Every row gives one point. Examples show where two turns around zero, p and q, send a point. Where does a point land after both, in the order given? Backwards means that the second turn is done in reverse. Each puzzle has new turns, and all numbers are rounded.

Turn p:
-0.30 0.06 -> -0.22 0.22
0.46 0.04 -> 0.41 -0.22
0.14 0.05 -> 0.14 -0.04
-0.29 -0.16 -> -0.33 0.03
Turn q:
-0.35 0.09 -> 0.09 -0.35
-0.01 0.34 -> -0.29 -0.17
0.06 -0.24 -> 0.18 0.17
0.30 -0.19 -> 0.03 0.35
Where do these land?
p, then q backwards: 0.05 -0.34 -> -0.21 0.28
q, then p: 0.22 0.30 -> -0.28 0.25
q, then p: -0.27 0.04 -> -0.06 -0.27

Turn p:
-0.46 0.07 -0.05 -> 0.18 0.04 0.43
0.11 0.22 -0.19 -> -0.23 0.21 0.02
-0.09 -0.14 -0.09 -> -0.02 -0.15 0.11
0.44 -0.15 0.33 -> 0.07 -0.10 -0.56
Turn q:
0.02 0.32 0.34 -> -0.40 -0.03 0.24
0.15 -0.03 -0.15 -> 0.18 -0.09 0.05
0.08 -0.06 -0.33 -> 0.34 0.02 0.03
-0.39 -0.16 -0.27 -> 0.20 0.38 -0.25
0.14 -0.07 0.41 -> -0.33 -0.28 -0.08
Where do these land?
q, then p: 0.09 0.08 0.06 -> 0.12 -0.07 -0.01
q, then p backwards: -0.23 0.08 0.41 -> 0.31 0.12 -0.35
p, then q: -0.12 0.24 -0.32 -> -0.37 0.18 0.05
p, then q backwards: 0.26 -0.40 -0.14 -> 0.23 -0.24 0.37

Turn p:
-0.43 0.17 -0.01 -0.07 0.25 -0.30 -> -0.13 0.02 0.50 -0.23 0.16 0.17
0.09 -0.07 0.15 0.29 0.37 -0.11 -> -0.27 0.10 -0.15 0.02 0.26 0.31
0.16 -0.07 -0.38 0.21 -0.02 -0.08 -> 0.14 -0.19 -0.23 -0.14 0.30 -0.10
0.01 -0.15 -0.48 -0.32 0.14 0.48 -> 0.09 -0.70 -0.11 -0.07 -0.30 0.02
0.06 0.40 0.27 -0.25 -0.32 -0.02 -> 0.28 0.41 0.14 -0.05 -0.36 -0.07
-0.09 0.05 0.16 0.24 -0.15 -0.04 -> -0.15 0.25 -0.02 -0.04 0.06 -0.17
0.20 -0.33 0.29 -0.10 -0.27 0.07 -> 0.04 0.11 -0.12 0.50 -0.12 -0.16
Turn q:
-0.36 -0.01 0.26 0.08 0.22 -0.07 -> -0.13 -0.14 -0.32 0.17 0.29 0.01
-0.16 0.04 0.14 0.22 0.00 -0.27 -> -0.32 -0.02 -0.17 0.17 0.00 -0.06
-0.19 0.21 0.13 0.29 0.29 0.01 -> -0.12 0.11 -0.11 0.37 0.29 0.04
-0.04 0.22 -0.21 -0.09 0.15 -0.18 -> 0.02 0.35 -0.18 -0.02 -0.02 0.00
0.20 0.29 0.19 -0.34 0.09 -0.27 -> -0.20 0.31 -0.03 -0.39 0.22 -0.14
-0.02 -0.34 -0.31 -0.03 -0.49 0.37 -> 0.31 -0.36 0.21 -0.07 -0.48 0.30
0.26 -0.17 -0.21 0.16 -0.37 0.28 -> 0.14 -0.16 0.43 0.04 -0.36 0.11
0.16 0.28 0.25 -0.40 0.24 -0.07 -> -0.03 0.25 -0.02 -0.37 0.42 -0.10
0.16 -0.53 -0.25 0.09 -0.13 0.19 -> 0.34 -0.33 0.18 0.08 -0.37 -0.16
Where do these land?
p, then q: -0.01 -0.02 0.43 0.33 -0.16 0.20 -> -0.20 0.28 -0.26 0.15 -0.14 0.36
p, then q: -0.33 0.34 -0.29 -0.24 -0.08 0.04 -> -0.14 -0.23 0.04 -0.52 0.08 -0.14
q, then p backwards: 0.08 -0.29 -0.40 -0.02 -0.40 0.09 -> -0.01 0.25 -0.03 -0.50 -0.02 0.33
p, then q: 0.39 0.11 0.03 -0.30 0.23 -0.35 -> 0.25 0.06 0.56 0.10 0.21 -0.01
p, then q: 0.27 0.12 0.26 0.23 0.32 0.13 -> 0.31 0.15 0.00 0.11 -0.05 0.44
q, then p backwards: -0.12 -0.01 -0.24 0.21 -0.12 -0.08 -> 0.11 -0.05 0.24 -0.16 0.01 0.20
q, then p backwards: -0.29 -0.25 0.21 -0.20 0.22 -0.02 -> 0.23 -0.15 -0.39 0.22 0.00 0.06

Turn p:
-0.09 -0.08 0.00 -0.42 0.00 -0.02 0.42 0.21 -> -0.19 -0.40 -0.29 -0.01 0.31 0.02 0.16 0.10
-0.34 -0.05 0.42 -0.04 0.08 0.28 0.25 0.02 -> -0.32 -0.28 0.03 0.48 -0.09 -0.05 0.12 0.03
0.02 -0.07 -0.32 -0.58 0.17 0.03 -0.50 -0.02 -> -0.03 0.10 0.45 -0.32 0.60 0.18 0.08 -0.04
0.47 -0.19 0.05 0.17 -0.08 -0.27 -0.09 -0.02 -> 0.25 -0.06 0.04 -0.41 -0.26 -0.24 -0.11 -0.01
0.16 0.10 0.27 0.05 -0.38 0.04 -0.15 -0.01 -> 0.11 -0.06 0.10 -0.09 -0.37 0.11 0.27 -0.16
0.08 -0.11 -0.61 0.41 0.13 0.23 0.17 0.04 -> 0.07 0.18 -0.31 0.02 0.10 0.11 -0.68 -0.21
0.00 -0.10 0.03 0.16 -0.07 -0.06 0.12 0.41 -> -0.11 -0.18 -0.17 -0.11 -0.21 0.16 -0.16 0.21
-0.15 0.11 0.24 -0.14 0.06 0.11 -0.14 0.00 -> -0.07 -0.04 0.24 0.19 0.01 0.08 0.19 0.07
-0.14 -0.17 -0.32 -0.03 0.00 -0.15 -0.35 -0.26 -> -0.15 0.44 0.17 -0.24 0.19 -0.09 -0.05 -0.12
-0.01 0.57 0.25 0.41 0.09 -0.18 0.25 -0.36 -> 0.44 0.29 -0.24 0.50 -0.29 -0.26 0.19 0.13
Turn q:
-0.02 -0.45 0.06 -0.01 0.05 0.04 -0.28 -0.09 -> 0.34 -0.19 -0.17 0.12 0.20 0.21 0.02 0.13
-0.26 -0.26 0.17 0.36 -0.28 0.35 -0.48 -0.26 -> 0.37 -0.19 -0.47 0.15 0.31 -0.39 0.17 0.30
0.01 -0.04 0.16 0.04 0.20 0.45 -0.30 -0.36 -> 0.04 -0.01 -0.26 0.57 0.25 -0.11 0.01 0.13
0.24 0.31 0.09 0.02 0.13 -0.43 0.25 0.32 -> -0.22 0.26 0.52 -0.33 0.03 0.09 -0.10 -0.14
0.10 -0.35 0.01 0.22 -0.27 0.34 -0.08 -0.45 -> 0.39 -0.03 -0.38 0.26 -0.08 -0.20 -0.21 0.36
-0.01 0.18 -0.31 -0.14 0.06 -0.14 0.24 0.52 -> -0.34 0.16 0.07 -0.41 -0.21 0.28 0.15 -0.22
-0.26 0.14 0.03 -0.28 0.02 -0.25 0.08 -0.05 -> -0.09 -0.29 0.23 -0.01 -0.12 -0.03 0.07 -0.26
-0.20 0.14 -0.10 0.06 0.33 -0.21 0.29 0.01 -> 0.03 0.19 0.28 0.04 -0.19 0.03 0.22 -0.32
0.17 0.06 0.11 -0.18 -0.27 0.02 0.35 0.45 -> -0.36 0.00 0.17 -0.37 -0.24 0.14 -0.02 0.32
0.23 0.28 -0.22 -0.08 0.01 -0.15 -0.06 -0.09 -> -0.16 0.11 -0.01 -0.05 0.03 -0.03 -0.32 -0.28
Where do these land?
p, then q: -0.06 -0.07 -0.01 -0.16 0.43 0.25 0.00 0.39 -> 0.12 0.05 -0.12 0.09 0.38 0.24 0.38 0.21
q, then p: -0.16 -0.18 0.19 -0.05 -0.20 -0.29 -0.15 -0.06 -> -0.04 -0.29 0.17 -0.24 0.03 -0.25 -0.08 0.02
p, then q: 0.13 0.08 0.14 -0.08 0.08 0.32 -0.24 -0.08 -> 0.12 0.05 0.15 0.21 0.13 -0.12 -0.07 0.32
q, then p: -0.51 -0.23 -0.24 -0.02 -0.48 -0.19 -0.11 -0.06 -> -0.08 -0.20 -0.16 -0.58 0.26 -0.29 0.00 -0.30
q, then p: 0.20 0.39 -0.04 0.22 0.45 -0.24 0.00 -0.09 -> 0.31 0.28 0.18 0.42 -0.09 -0.20 0.25 0.11
p, then q: -0.25 -0.22 0.01 -0.35 -0.60 -0.43 0.18 -0.19 -> -0.05 -0.22 0.17 0.02 -0.76 0.06 0.11 -0.41
q, then p: 0.26 0.26 0.13 0.30 0.11 0.11 0.01 0.23 -> 0.12 0.08 -0.02 0.28 0.12 0.17 0.17 0.38
q, then p: 0.17 0.23 0.23 0.23 0.32 0.45 0.26 0.05 -> 0.09 0.16 -0.31 0.37 -0.28 0.29 0.05 0.37
p, then q backwards: 0.40 -0.01 -0.10 -0.02 0.02 0.31 -0.01 0.24 -> 0.07 -0.28 -0.08 -0.26 -0.06 -0.37 -0.12 -0.12
p, then q: -0.10 0.24 -0.24 -0.11 0.18 0.00 0.00 -0.09 -> -0.13 0.33 0.05 0.13 0.11 0.04 0.05 -0.13
p, then q: -0.09 -0.50 -0.09 0.04 -0.33 -0.27 0.07 -0.34 -> 0.04 -0.44 0.17 -0.04 -0.26 -0.15 -0.07 -0.50
